Every row gives one point. The ring and each string are closed loops that go straight from each point to the next, and from the last back to the first. Before rounding, they use only three directions, however many columns there are. How many times does the string pass through the ring? Passing back the other way cancels.

Ring (10 x 3):
[[ 15  31  46]
 [  6  37  36]
 [ -7  32  18]
 [-10  16   6]
 [ -1   3   2]
 [ 10  -4   4]
 [ 28 -10  17]
 [ 36 -10  35]
 [ 34  -5  48]
 [ 26  11  55]]
String (15 x 3):
[[ -7   2  26]
 [-21  -4  10]
 [  0   3 -10]
 [ 27  11  -1]
 [ 16  -1  21]
 [ 17 -19  28]
 [ 30 -28  40]
 [ 19  -4  38]
 [ 29  15  32]
 [ 43  23  55]
 [ 17  19  67]
 [ -2  11  49]
 [  8  11  31]
 [ 13  57  17]
 [  6  31  16]]
Times through: 0
String (24 x 3):
[[  9  35  15]
 [  0  41   6]
 [-19  41  -3]
 [-31  22   6]
 [-17  10  19]
 [  8  11  26]
 [  5  36  14]
 [ -1  55  14]
 [ -8  57  27]
 [ -2  50  40]
 [  2  38  50]
 [  2  11  46]
 [ 18  17  33]
 [ 36  35  44]
 [ 36  29  60]
 [ 20  11  65]
 [  7   2  54]
 [ 13  10  36]
 [ 29  31  35]
 [ 30  50  46]
 [  9  44  47]
 [  0  46  38]
 [-11  14  34]
 [  1  15  27]]
Times through: 4

Ring (7 x 6):
[[  5  -7 -36  28 -36 -18]
 [-11  -1  10  40 -11 -23]
 [-24  -2  31  21  33 -19]
 [ -8 -12  24 -29  29 -17]
 [  0 -17 -14 -46  25 -10]
 [ -7 -12 -51 -20  33  -4]
 [ -6  -8 -63  12   9  -7]]
String (22 x 6):
[[-18 -10  14 -22  52 -12]
 [-15  -9  -4 -16  44 -10]
 [-17 -13 -12 -38  65  -5]
 [ 11 -24 -21 -72  16 -10]
 [  3 -20 -46 -58  34  -3]
 [-20  -8 -57  -8  63   0]
 [-14  -7 -41   3  35  -7]
 [  7 -14 -32 -14 -12 -14]
 [  3 -11 -79   5  -6  -6]
 [  1  -7 -81  25 -14  -8]
 [ 15 -12 -51  12 -51 -17]
 [  3  -4 -52  44 -39 -17]
 [-20   0 -29  43  18 -12]
 [-11  -3 -17  32  -1 -17]
 [-17   3  -3  65 -11 -22]
 [-16   3  19  61 -15 -25]
 [-39  10  32  77  32 -21]
 [-37   5  16  49  52 -15]
 [-18  -4   0  16  27 -15]
 [  2 -12  23 -14 -11 -23]
 [-16  -9  58 -20  35 -22]
 [-20  -9  35 -22  54 -15]]
Times through: 2
String (22 x 6):
[[  2 -10  15   1 -20 -23]
 [-12  -1  30  42 -14 -26]
 [-23   4   6  64   3 -21]
 [-18   1 -16  47   6 -16]
 [ -3  -2 -32  49 -33 -19]
 [ 18 -11 -44  22 -67 -21]
 [ 19 -15 -32  -6 -53 -20]
 [-10  -6 -35  16  11 -11]
 [-17  -3 -59  30  25  -6]
 [ -9  -4 -89  34   7  -4]
 [ -1  -7 -79  29 -13  -8]
 [-12  -2 -60  40   6  -9]
 [-15  -3 -33  31  15 -12]
 [ 13 -12 -14   3 -44 -22]
 [ 17 -11  -2  13 -65 -27]
 [  0  -9  -2   7 -16 -20]
 [-30   2  -2  43  40 -13]
 [-46  10  34  69  58 -18]
 [-38   5  25  45  54 -16]
 [-38   5  49  42  51 -20]
 [ -9  -6  35   8   1 -24]
 [ -8  -7  11   8   4 -19]]
Times through: 1
